Each row of a before or after table is a point. One or more steps were done to the points. Then noise was added and the rows were shuffled. The steps act on how far a point lies along the listed directions, d1 being the first. Write out the steps. A step turns or swaps two directions, mirrors them in a line or flattens them onto one, adds a multiple of one to another, or multiplies one. Angles are multiples of 10 degrees, from the lower direction toward the higher: turns from -170 to 170, lines from 10 to 170 but not 90. Use the fewest steps. Two steps may share a direction if one is a turn and the other turns, adds or multiplies; they go together, in the order done. Otherwise the lowest direction goes first.
(in the rows, 128 means zero)

Directions:
(1): [138 169  74]
(2): [ 61 123 112]
Before (11 x 3):
[[128 153 112]
 [ 81 131 152]
 [154 115 156]
 [134 108 161]
 [130 139 154]
 [151 141 149]
 [ 88  61 162]
 [ 11 153  63]
 [108 131 133]
 [ 20 129  62]
 [126 135 109]]
After (11 x 3):
[[112 119 152]
 [203 142  91]
 [139 132 141]
 [201  69 213]
 [123 152  93]
 [126 157 132]
 [122 116 134]
 [166 155 153]
 [144 153 100]
 [110 155 117]
 [200  77 229]]
Steps: turn d1 and d2 by 150 degrees

Directions:
(1): [109 152  89  66]
(2): [167 195 142 133]
(3): [102 150  76 177]
(4): [ 67 154 171 129]
Before, 14 rows:
[[ 90  94  70 141]
 [154 101  95 183]
 [146 145 127 145]
 [106 139 142 199]
 [139 157 109 164]
 [107 143 116 173]
 [112 109 125 120]
 [116 132 126 137]
 [182 120  71 142]
 [144  62  73  85]
 [178 114 143 147]
 [176 123 177 154]
 [ 98 145 128 117]
 [143 160  82 133]]
After, 14 rows:
[[149 134 116 119]
 [111 114 168 116]
 [131 108 106 126]
 [139  73 147 252]
 [144 149 169 236]
 [115 183 169 181]
 [133  95 134 227]
 [177 155 113 209]
 [111 125 144 156]
 [136 116 124 147]
 [166 213 122  78]
 [101 118 154 207]
 [116 140 167 128]
 [ 95 148 148 178]]
Steps: add -1.5 times d3 to d1; turn d2 and d4 by 130 degrees

Directions:
(1): [ 95  48 172 116  81 104 123 137]
(2): [ 73 186 122 134  81  78 164 123]
(3): [122 160 140  62 106 158 104 198]
Before (12 x 8):
[[152 189  94  94 166 194 123 179]
 [111 100 130  77 128 137 118 150]
 [ 96 122 153  77  44 138 117 202]
 [178 247  68 143 176 176 115 143]
 [171 175  79 178 166 147 138  84]
 [171 194 143  66  94 165 119 206]
 [ 98 229 124 135 128 101 148 147]
 [162 131 150 143 153 156 116 150]
 [129 141 146  48  93 138  83 190]
 [192  82 136  91 155 190  82 225]
 [108 175 128 127 113 118 153 142]
 [168 153 113  80 147 170  84 186]]
After, 12 rows:
[[161 110 128 148 161 148 132 110]
 [110 168  97 172 117  65 158  88]
 [ 72 172 109 180  73  44 192 131]
 [177 110 131 173 199 147 106 103]
 [126  60 123 198 107  95 151  66]
 [115 166 145 156 119 113 147 138]
 [157 187  97 109 134 172 115 149]
 [157 213  84 178 157 134 130 111]
 [108 171  85 183 145 118 181  95]
 [ 94 106 111 123 128  94 153 100]
 [158 146 121 207 122  80 178  53]
 [119 114 121 175 113  61 148  52]]
Steps: multiply d1 by 0.7; turn d2 and d3 by -160 degrees

Directions:
(1): [185 190 152 107 141 172 181 141 106 123  68]
(2): [ 93 201 172 142 142  54 101 148 133 163 107]
(3): [161 107 122 191 197 124  87  99  66 130 104]
(4): [116 129 172 101 145 208  63 133 141 185 141]
(5): [142 185 110 128 158 131 156  56 138 148 206]
(6): [119 112 162 100 181 119 157 195  81 109 191]
Before (8 x 11):
[[108 231 161 138 102  54 136  87 144 156 105]
 [108  53 107  97 131 118 108 157 128 108 188]
 [141  83 137 125 150 203 152 151  91  97 128]
 [140 166 118  69 109 159 176 145 131 114 117]
 [158 166 104 113 143 140 186 107 110 120  83]
 [ 94 159 165 121  74 109 122 153 184 133  51]
 [173 125 135 123 172 102 190 176  83 111 157]
 [150  76  83 121 119 130 160 167 114  88 143]]
After:
[[162 137 136 100  98 250 109  46 148 166 122]
 [136  92 162  97 121 197 146 173 132 106  93]
 [ 99 135 154 148 159  69 171 185  83  85 135]
 [131 173 132  90 141 127 157 154 110 123 121]
 [ 88  92 111 126 129  46  90 150 137 119 164]
 [129 129 168 114 175 109 122 183 107 160 181]
 [100 148 148 130 150  63 104 198 117 144 140]
 [138 189 144 101 162 148 153 128 113 154  94]]
Steps: turn d1 and d6 by 30 degrees; add -1 times d5 to d6; turn d2 and d4 by 140 degrees; multiply d3 by 0.4

Directions:
(1): [145  31 171 177 152 102 105 159 116 149  91 140]
(2): [106 143 112 127 174 132  68 195 174  69 117  85]
(3): [136 100  63  95 116  86 111 158 162 132 164 213]
Before, 11 rows:
[[169  61 119 154  96  91 132 119 133 179 141 201]
 [133  95 104  71 112 107 144 128 143 130 172 165]
 [158  83 202 132 130 114 143 107  83 190 113 119]
 [139  99 133 113 148 114  62 189 170 106 135 127]
 [153  71 135 152 103 103 141 106 133 184 134 172]
 [144 129 197 153 163 132 100 132 110 108  80  90]
 [123 210  51  66  85 135 168  89 156 121 218 174]
 [122 249  76  77 110 163 187  85 105  98 151  83]
 [110  95  95 101 157  84  74 148 125 122 107 153]
 [116 158  88  93  99 121 175  89 146 172 156 194]
 [141  68  99 144 167  85  62 193 162 109 144 162]]
After, 11 rows:
[[147  90 138 174 139 122  89 153 151 129 110 110]
 [146  99 204 191 157 134 126 113  85 138  99  57]
 [119 122 154  98 142 140 132 125 130 104 138  67]
 [147 116 206 144 126 148 114 114 101 142 109  79]
 [ 99 239  96  91 121 173 154  99 153  81 180  78]
 [128 236  41  58  99 140 174 102 130  93 174 135]
 [160  95 143 122 130  90 114 132 122 138 118 182]
 [ 93 185 112 113 139 150 131 129 171 120 129 116]
 [105 114 165 129 156 121 108 107  73 134  75  86]
 [150  66 140 106 148  74  91 178 140 157 131 172]
 [136  87 129 154 142 115 101 148 156 142 117 126]]
Steps: turn d2 and d3 by -140 degrees; multiply d2 by 0.4

Directions:
(1): [107 141 101  94 186 138 102 133 110 128  76  33 166 163 126  97 156  57]
(2): [104  76 130  64  94 141  89  95 177 199 115 121 165  94 138 136  49 117]
Before:
[[ 84  80 147  92  35 128 132  96 190 183 137 189 127  65 132 161  22 172]
 [107 139 121 142  77 121 148 108 150 143 141 181 104 113 109 140  88 134]
 [124 166 100 138 202 156 120 181  73  81  95  67 131 169 136  86 178  86]
 [ 92 111  89  49 122 154  64 100 162 188  65  33 202 146 134  91  77  71]
 [162 163 127 225 114  93 179 151 114  71 154 174  74 146 125 150 168 152]
 [113 106 127  89 107 128 104 136 149 152 100 103 143 133 132 111 140  78]
 [118 126 142  94  63 143 118 117 151 172 151 153 157 120 139 129  76 133]
 [144 153 170 191 171 128 151 142  97 104 150 153 107 144 114 151 172 153]]
After (8 x 18):
[[120 167  92 129 224 155 114 181  70  81  80  41 143 178 136  75 184  68]
 [118  98 132  97  97 131 109 137 152 144 103 118 136 126 131 118 134  89]
 [ 99 107 102  63 102 150  75  96 166 189  91  76 184 131 135 103  62 100]
 [ 96  83 161 109   7 128 140  95 201 183 160 235 109  54 135 179   6 203]
 [151 166 115 211 139 101 169 151 104  73 129 131  89 164 127 130 176 117]
 [134 158 162 182 187 126 144 143  92 105 134 129 121 152 116 144 181 133]
 [123 126 148 104  52 141 128 117 153 168 168 180 146 112 141 137  69 152]
 [106 142 125 146  75 120 148 106 149 143 145 187 103 108 108 143  82 141]]
Steps: add -0.5 times d2 to d1

Directions:
(1): [ 61 122 139 117 171 209  86 139 100 136 127 208  99 127 127 179 127 115
 199 143]
(2): [113 138 201 162 137  99 181 168 121 170 223 168 117 109 133 158 127 167
  83 170]
(3): [167 102  91 110 129  92 116  73 128 192 153  98  48  68 125 197 162 134
 158 106]
(4): [ 84 133 154  95 229 155 124  98 140 133 155  55  89 164 177 109 127 106
  75 106]
(5): [175 162  90  76 156 107 150 128  71 162 191 163 166 204 136 103 137 140
 176  81]
(6): [ 62 147 107  74  96 124 179  68 154  56 194 138 150  71 116 128 101 115
 145 104]
Before:
[[ 88 122 176 164 115 149 143 142 157 109 123 154 138  93 126 138  99 130
   90 166]
 [ 80 125 191 156 154 163 113 144 146  99 106 114 144 149 131 103 109 129
   81 180]
 [ 70 135 171 129 120 138 153 137 155  59 139 114 169 119 129  91  94 136
   58 150]
 [ 67 133 117 101 158 189 103 108 140  99 109 128 129 139 136 114 105  99
  157 122]
 [145 138 121 157  85 117 129 151 110 124 105 138 145 120 104 118 122 144
  133 140]
 [131 109 137 155  94 116 123 147 120 133 110 149 133 111 130 142 131 141
  133 143]
 [159 100 119 148 115 125 112 123 122 152  93  96  89 101 139 158 144 132
  134 137]
 [ 87 133 120 110 179 164  91 118 124 109 121 130 126 158 153 118 106 114
  151 111]
 [146 103 103 128 120 131  95 126 130 132  63 124  94 105 103 135 129 128
  158 127]
 [134 136 141 135 143 122 105 161 129 168 119 142  82 142 136 144 148 131
  140 136]
 [ 83 131 131  95 169 166 116 112 115 119 155 143 136 151 139 112 108 115
  132 115]
 [137 113 107 121 115 140  92 108 130 130  57 126 107 128 120 140 150 110
  154 136]]
After:
[[174 122  99 114 104 100 122 114 104 175 116 161 108 126 113 160 163 135
  178 128]
 [ 89 138 116  70 252 156  95  79 121 139 160  74  89 182 187 113 120 107
  130  76]
 [ 65 115 168 125 201 190  82 100 165  84  68  43 112 159 156  88 110  97
   70 151]
 [150 107 124 179  31 108 122 169 119 118  81 187 160  90 102 148 129 149
  159 159]
 [180 132  94 176  10 100 125 166 101 122  79 190 170  92  65 134 126 156
  181 150]
 [ 53 121 142 105 153 171 112  97 171  40  85  58 140 123 141  81  96 102
   63 124]
 [162 107 141 160 109 114 134 146 114 165 130 129 102 101 133 163 141 151
  127 151]
 [ 71 130 128  68 230 172 109  80 124 123 169  82 107 172 170  99 111 100
  103  88]
 [ 81 139 105  59 215 172 110  68 130 137 155  78  94 163 166 118 119  97
  149  83]
 [ 79 109 161 174  88 166 118 134 176  72  62 137 148  81 115 127  91 113
   94 169]
 [122 139 160 148 142 125 109 172 137 155 118 139  91 143 137 133 140 130
  120 149]
 [183 112 101 133  93  95 121 141 104 170 114 173 104 101  90 157 139 156
  181 132]]
Steps: multiply d1 by 0.7; add -1 times d2 to d5; turn d2 and d3 by -60 degrees; multiply d4 by 3

Directions:
(1): [138 227  90  55  71 143 147 181 121 174 113 111 105  98 138  71 159 106
 122 137 120  98  50 133 130 189 131 198 103 147 158 138]
(2): [137 115 139 117 115 143 136  81 159  88  96  63 182  88  82 166  50 155
  98 182 144 130 145  86 207 168 115 189  90 161 138 189]
Before, 14 rows:
[[142 184 105 109 101 127 150 172 117 184 126 133  98 109 134  86 175 111
  137 135 108 107  94 133 131 164 134 161 121 136 144 119]
 [142 146 136  90 117 152 136 120 159  97  96  72 176  95  93 150  90 137
  103 163 130 130 119  83 207 151 131 197  91 144 158 187]
 [118  96 114 132 129 112 137  94 138 111 133 150 134 132 122 139 116 141
  155 118 122 136 142 122 127 106 111 120 130 116 131 136]
 [116 146 113 149 144 104 101 169 107 167 168 205  92 165 198  99 216  93
  158  84 115 134 116 180  13  74 146  59 166  63 115  49]
 [120 161 114 111 129 131 129 161 101 150 129 158  95 138 153  90 173 114
  152 118 112  99  86 137  85 115 144 143 142  98 134 102]
 [144 158 127  81  85 133 150 114 155 123  89  90 158  75 101 128  73 117
   92 170 136 112 136 114 189 169 100 191  91 158 129 177]
 [131 124  92 110 138 144 123 151 139 120 126 130 131 112 114 126 153 142
  139 108 117 133 122 131 129 122 143 124 126 121 117 107]
 [141 178 112 101  92 122 127 136 122 148 124  98 128 112 143 109 125 124
  124 165 122 116  88 135 144 160 115 185  93 156 142 152]
 [147 196 101  41  94 146 153 116 147 109  80  52 179  66  88  98  74 158
   87 174 120 107  87 113 207 221 111 249  62 194 142 206]
 [121  91 165 168 163 131 111 103 132 110 129 141 125 141 124 155 122 129
  129  93 127 132 164 123 118 105  96  85 140 121 113 129]
 [137 176 120  90 110 142 135 132 130 154 101  89 136  96  91 129 115 140
   99 162 119 113  85 117 162 170 129 159 109 139 141 163]
 [105  62 142 177 158 109 105 120  90 121 163 174 117 164 136 131 156 120
  154  96 119 136 131 156  78  87 134  52 191 108 100 102]
 [143 165 118  86  91 146 138 116 141 118  94  82 137 103 111 118 107 121
  122 151 162 116 107  98 161 167 125 190 111 149 139 161]
 [139 196 106 100 108 130 138 176 151 165 123 144  98 117 116  95 170 106
  139 131 129 112  83 131 132 151 141 179 112 125 141 129]]
After:
[[121 123 130 146 157 115 125 153 101 158 141 165 102 147 129 124 161 130
  134 105 110 135 117 152  84  93 140  61 162  95 110 103]
 [127 109 130 172 147  94 107 124 105 137 158 157 105 163 170 134 146 126
  157 118 122 138 144 159  87  87 119  87 141 118 107 104]
 [130  63 145 191 164 110 125 107 129 123 135 152 126 143 120 159 136 140
  144 131 125 146 187 121 131  92 132  79 154 116 105 117]
 [119 145  96  88  98 115 146 113 132 130 122 134 126 111 125 115 124 136
  152 120 111 118 110 119 134 144 114 159 117 125 148 147]
 [125 143 116 126 121 108 131 171 105 167 140 190  81 139 171  96 177  79
  137  82 110 114 141 170  72  85 124  78 156 105  97  84]
 [132  78 151 155 143 127 107  43 179  59 104  65 225  84  93 205  34 167
   88 200 152 150 190  86 184 134 116 168  96 129 122 175]
 [137 169 136 101 111 146 132 130 136 132 112 106 127  93 124 126 127 123
  113 117 124 107 111 115 146 175 100 166 101 152 139 166]
 [129  96  95 117 144 144 118 137 139 110 125 128 138 114 112 149 140 149
  128 115 127 137 141 122 150 119 137 125 124 125 114 119]
 [120 127 117 142 172 100 114 169  77 153 169 216  78 187 181  65 223 118
  158  37  95 128 133 200  24  66 142  53 178 103  90  53]
 [128  76 148 161 174 134 119  86 128  81 121 128 152 129 115 165  97 150
  133 147 127 124 161  98 141  96 131 131 132 109 114 135]
 [129 131 132 133 141 125 114 144 106 141 141 160  88 166 157 104 180 107
  161  97 150 135 130 149  74  87 141  90 165 106 122  92]
 [131 161 119 110 134 128 125 189 108 158 146 181  95 160 164  88 205  93
  149  80 107 125  92 147  82  85 154  99 150  97 145  92]
 [128 112 125 116 100 140 125  91 127 104 112  76 175  92  78 135  76 136
  112 172 134 113  98 100 186 186 114 190 123 166 140 185]
 [131  82 152 181 175 110 117 119 156 120 146 167 124 152 106 164 140 127
  152 120 139 139 175 127 123  72 146  88 144 107 113 110]]
Steps: turn d1 and d2 by -150 degrees
